Each row of a before or after table is a point. The points were changed in one or more steps. Then noise was added and the rows were shuffled. The steps act on columns, c1 being the first. Write out the steps. A step turns or swaps two columns, mirrors them in a line or flattens them onto one, adds a multiple of one to another, or multiplies or shifts one. Angles are multiples of 10 degrees, from the lower column toward the higher: turns from -170 to 170, lines from 10 to 170 but not 90. Use the fewest steps. Two steps may share a column if one is a turn and the other turns, adds or multiplies; they go together, in the order done. Otherwise the lowest column goes first.
In the rows, zero is written as 100.

Before:
array([[ 54, 105],
       [100, 102],
       [123, 133],
       [134, 110],
       [ 43, 129],
       [ 68, 131],
       [122, 125],
       [109, 149],
       [139, 168],
       [117, 106]])
After, 10 rows:
array([[123,  55],
       [ 79,  69],
       [114,  22],
       [100,  98],
       [ 90,  87],
       [143,  96],
       [139, 127],
       [ 99,  66],
       [161, 116],
       [102,  58]])
Steps: turn c1 and c2 by -140 degrees

Before, 10 rows:
array([[ 85, 123, 120],
       [ 69, 125, 152],
       [114, 137, 117],
       [116, 149,  74],
       [122,  83,  71],
       [ 82, 101, 153],
       [ 78,  53,  58],
       [103,  48,  59],
       [ 99,  60,  89],
       [ 85,  69,  90]])
After, 10 rows:
array([[122,  79,  70],
       [ 68, 132, 148],
       [102,  28,  58],
       [ 86, 129, 120],
       [ 86,  60,  89],
       [ 82, 101, 155],
       [ 77,  41,  60],
       [116, 164,  73],
       [114, 148, 118],
       [ 98,  49,  89]])
Steps: multiply c2 by 1.3

Before (12 x 4):
array([[101, 143, 113,  94],
       [ 53,  56, 127,  82],
       [ 61, 127, 133, 124],
       [102,  71,  87, 109],
       [ 85,  77, 159, 140],
       [ 76, 134,  86,  83],
       [ 62,  61, 154, 147],
       [109,  61, 123, 112],
       [ 95, 123, 146,  67],
       [121, 134,  71,  98],
       [142,  44, 139, 144],
       [164, 132,  91, 107]])
After:
array([[ 60,  85, 113,  96],
       [151,  77, 152, 145],
       [ 88,  56, 132, 124],
       [133, 122, 126, 111],
       [124, 111,  90, 108],
       [ 60, 108,  73,  94],
       [136, 159, 136, 145],
       [ 76,  66,  88,  84],
       [128,  94, 160, 144],
       [ 81,  87, 146,  68],
       [ 47, 147,  89, 105],
       [159,  70, 125,  82]])
Steps: turn c1 and c2 by 110 degrees

Before (10 x 8):
array([[ 34, 113,  95,  99, 150,  69, 134, 141],
       [ 47,  79,  77,  83, 110,  68, 112, 144],
       [ 40, 129,  53, 118, 148, 105,  93, 135],
       [158,  96, 125, 135,  73, 151, 132,  42],
       [135, 149, 151, 149,  95,  79, 106,  75],
       [121, 125, 106, 107,  43, 119, 106,  84],
       [121,  91, 118, 152,  78, 120, 106, 124],
       [ 93, 132, 111, 145,  62, 148, 150, 101],
       [106,  87, 170, 125,  45, 140,  84,  57],
       [111, 126, 136,  91, 109, 125, 106, 127]])
After (10 x 8):
array([[ 32, 106,  93,  98, 149,  66, 133, 139],
       [116, 112, 134,  88, 111, 123, 106, 129],
       [ 93, 114, 112, 146,  67, 149, 148, 103],
       [123,  99, 120, 150,  77, 120, 105, 125],
       [121, 110, 106, 105,  40, 120, 105,  88],
       [102,  94, 172, 122,  45, 140,  89,  58],
       [135, 120, 151, 149,  97,  80, 105,  75],
       [ 50,  91,  75,  86, 109,  65, 113, 142],
       [158,  96, 123, 132,  74, 150, 129,  45],
       [ 42, 112,  53, 121, 143, 102,  90, 136]])
Steps: multiply c2 by 0.4

Before (10 x 9):
array([[ 96,  78, 126, 145,  45, 117, 144,  72, 129],
       [129,  94, 146,  90,  23,  67, 165,  81, 141],
       [ 81, 147,  88, 133,  44,  73,  81, 130, 108],
       [ 77,  74,  89,  47,  38, 126,  89, 131, 126],
       [122, 131,  61,  45, 111,  87,  68,  91, 141],
       [106, 159, 141, 111, 129,  89,  90, 135, 128],
       [117,  92,  70,  70,  71, 129,  58, 138,  55],
       [ 50,  88, 138, 123,  80,  65,  72, 129, 117],
       [ 70, 110,  59, 115,  71, 122, 131, 100,  52],
       [117, 157, 151,  85, 104, 109, 117,  38, 126]])
After, 10 rows:
array([[119, 132, 110,  82, 111,  89,  68, 142, 139],
       [ 46,  88, 115, 115,  79,  61,  74,  56, 120],
       [ 84, 144, 132, 113,  46,  75,  76, 105, 111],
       [ 75,  78, 135,  77,  37, 125,  91, 101, 126],
       [101, 158, 119, 111, 127,  92,  91,  49, 128],
       [129,  96,  68,  94,  21,  70, 163,  62, 143],
       [117, 158,  23,  93, 108, 110, 112,  73, 125],
       [ 72, 109, 114, 105,  69, 117, 137, 137,  53],
       [ 96,  79,  62, 119,  45, 114, 146,  86, 129],
       [121,  92, 150,  88,  71, 128,  61, 117,  51]])
Steps: turn c3 and c8 by -110 degrees; multiply c4 by 0.4

Before, 13 rows:
array([[114,  79,  18, 132,  54,  74, 117, 138, 132, 114,  83, 116],
       [ 96, 100,  73, 138,  75, 137, 103,  85, 119,  63,  84, 116],
       [ 79,  54, 103,  94,  47, 159,  77, 131, 121, 107, 100, 129],
       [ 66, 105, 103, 100,  54,  94,  52,  96,  12, 111,  97, 133],
       [118,  20,  95, 115,  82,  88, 101,  61, 139, 108, 148,  37],
       [118,  99,  98,  93, 123, 177,  33, 108, 138, 115, 160, 139],
       [ 94, 102, 115,  97,  59,  89,  84,  87, 105, 108,  80,  32],
       [ 76, 101, 115,  67,  50, 108, 125,  85, 133,  77, 167, 133],
       [ 58, 105,  15, 130, 118,  71,  67,  98, 137, 104, 101, 129],
       [ 79,  92,  27, 134, 149, 108, 133,  78, 129, 105, 119,  32],
       [101,  67,  92, 125,  55,  84,  36, 186, 127,  91, 131, 120],
       [ 88,  73, 116, 140,  67, 105, 119, 101, 102, 121,  81, 130],
       [ 84,  89, 103,  65,  78,  82, 117,  97,  87,  70,  90, 139]])
After:
array([[ 79,  91,  27, 134, 150, 108, 133,  77, 129,  92, 118,  30],
       [ 97,  99,  74, 139,  76, 138, 102,  87, 118,  61,  84, 115],
       [118,  96,  98,  96, 123, 176,  31, 106, 139, 135, 161, 139],
       [ 66, 105, 102,  98,  54,  94,  52,  96,  12, 127,  96, 131],
       [ 78, 103, 116,  68,  51, 108, 126,  85, 134,  71, 167, 132],
       [ 95, 103, 114,  97,  58,  89,  83,  87, 103, 112,  79,  34],
       [118,  23,  95, 115,  82,  87, 101,  61, 140, 111, 150,  35],
       [ 57, 106,  14, 131, 116,  71,  65, 100, 137, 114, 101, 130],
       [ 91,  73, 117, 138,  69, 106, 115, 105, 102, 117,  80, 129],
       [100,  66,  92, 127,  55,  85,  34, 185, 129, 110, 130, 121],
       [ 80,  54, 104,  95,  47, 159,  76, 130, 121, 113, 101, 130],
       [118,  78,  16, 129,  53,  72, 117, 139, 131, 111,  84, 116],
       [ 84,  88, 105,  65,  76,  82, 118,  97,  87,  63,  89, 139]])
Steps: add -0.3 times c7 to c10
